Each row is a point. The points of each table are mixes of a few directions, plus a little noise. How many directions does each table use, and how many do they share? Where both have some left over, give the other angles between the two spaces (their principal angles), to ten degrees, smallest first.

First (4 x 3):
[[ 0.03 -0.10  0.09]
 [ 0.11 -0.40  0.34]
 [ 0.03 -0.11  0.09]
 [-0.17  0.62 -0.51]]
Second (5 x 3):
[[-0.05 -0.34  0.13]
 [-0.11 -0.27  0.02]
 [ 0.15 -0.13  0.24]
 [ 0.01 -0.11  0.06]
 [ 0.01  0.84 -0.45]]
Directions: first 1, second 2, shared 1

First (7 x 8):
[[-0.38 -0.60  0.33 -0.04  0.18 -0.35 -0.13 -0.18]
 [ 0.44  0.62 -0.33  0.06 -0.13  0.38  0.09  0.16]
 [-0.47 -0.53  0.27 -0.12 -0.04 -0.38  0.04 -0.03]
 [-0.39 -0.36  0.16 -0.13 -0.15 -0.28  0.12  0.07]
 [ 0.21  0.50 -0.30 -0.04 -0.33  0.24  0.25  0.28]
 [ 0.08  0.13 -0.07  0.01 -0.04  0.07  0.02  0.04]
 [ 0.53  0.24 -0.05  0.25  0.51  0.32 -0.40 -0.33]]
Second (9 x 8):
[[-0.10 -0.05  0.00 -0.05 -0.11 -0.06  0.09  0.08]
 [-0.37 -0.14  0.01 -0.19 -0.40 -0.21  0.30  0.26]
 [-0.24 -0.11  0.00 -0.12 -0.27 -0.15  0.21  0.18]
 [-0.07 -0.03  0.00 -0.03 -0.07 -0.04  0.06  0.04]
 [-0.77 -0.29  0.02 -0.38 -0.83 -0.44  0.63  0.54]
 [ 0.50  0.19 -0.01  0.24  0.53  0.29 -0.42 -0.35]
 [ 0.36  0.14 -0.02  0.18  0.40  0.21 -0.30 -0.25]
 [ 0.49  0.20  0.00  0.25  0.53  0.28 -0.40 -0.33]
 [ 0.21  0.08 -0.01  0.10  0.21  0.12 -0.17 -0.14]]
Directions: first 2, second 1, shared 1

First (9 x 12):
[[-0.14 -0.16  0.09 -0.23  0.37  0.04  0.22  0.02 -0.09 -0.08  0.18  0.07]
 [-0.05 -0.04 -0.02 -0.07 -0.23  0.02  0.51  0.08  0.11 -0.45 -0.31 -0.37]
 [ 0.05  0.20 -0.03  0.26 -0.02 -0.12 -0.54 -0.04  0.06  0.22 -0.02  0.10]
 [ 0.01  0.10  0.13 -0.14  0.11  0.04 -0.25  0.02 -0.24  0.36  0.41  0.35]
 [-0.65  0.38  0.46 -0.35  0.83 -0.17  0.03  0.28 -0.08 -0.53  0.18 -0.08]
 [ 0.23 -0.21 -0.12  0.04 -0.22  0.27 -0.15 -0.23 -0.03  0.49  0.20  0.41]
 [ 0.07  0.47  0.15 -0.04 -0.77  0.21 -0.17  0.07 -0.10  0.20  0.10  0.17]
 [ 0.20 -0.35 -0.28  0.15  0.12 -0.48  0.53  0.17  0.07 -0.49 -0.49 -0.79]
 [ 0.28 -0.38 -0.37  0.38 -0.21  0.18 -0.19 -0.36  0.31  0.28 -0.25  0.15]]
Second (8 x 12):
[[-0.50  0.42  0.19  0.10 -0.06  0.06  0.04  0.07  0.43 -0.72 -0.52 -0.33]
 [-0.45  0.38  0.17  0.08 -0.06  0.07  0.05  0.06  0.39 -0.68 -0.46 -0.31]
 [ 0.10 -0.09 -0.04 -0.01  0.00 -0.01 -0.01  0.00 -0.09  0.16  0.09  0.07]
 [ 0.25 -0.22 -0.09 -0.06  0.04 -0.05 -0.03 -0.03 -0.23  0.39  0.27  0.17]
 [-0.28  0.25  0.10  0.06 -0.04  0.04  0.03  0.04  0.26 -0.42 -0.30 -0.18]
 [ 0.72 -0.62 -0.27 -0.14  0.10 -0.10 -0.06 -0.09 -0.62  1.08  0.75  0.47]
 [-0.13  0.12  0.05  0.03 -0.02  0.02  0.01  0.02  0.13 -0.21 -0.15 -0.09]
 [ 0.29 -0.25 -0.10 -0.05  0.04 -0.04 -0.03 -0.04 -0.25  0.44  0.31  0.20]]
Directions: first 5, second 1, shared 1
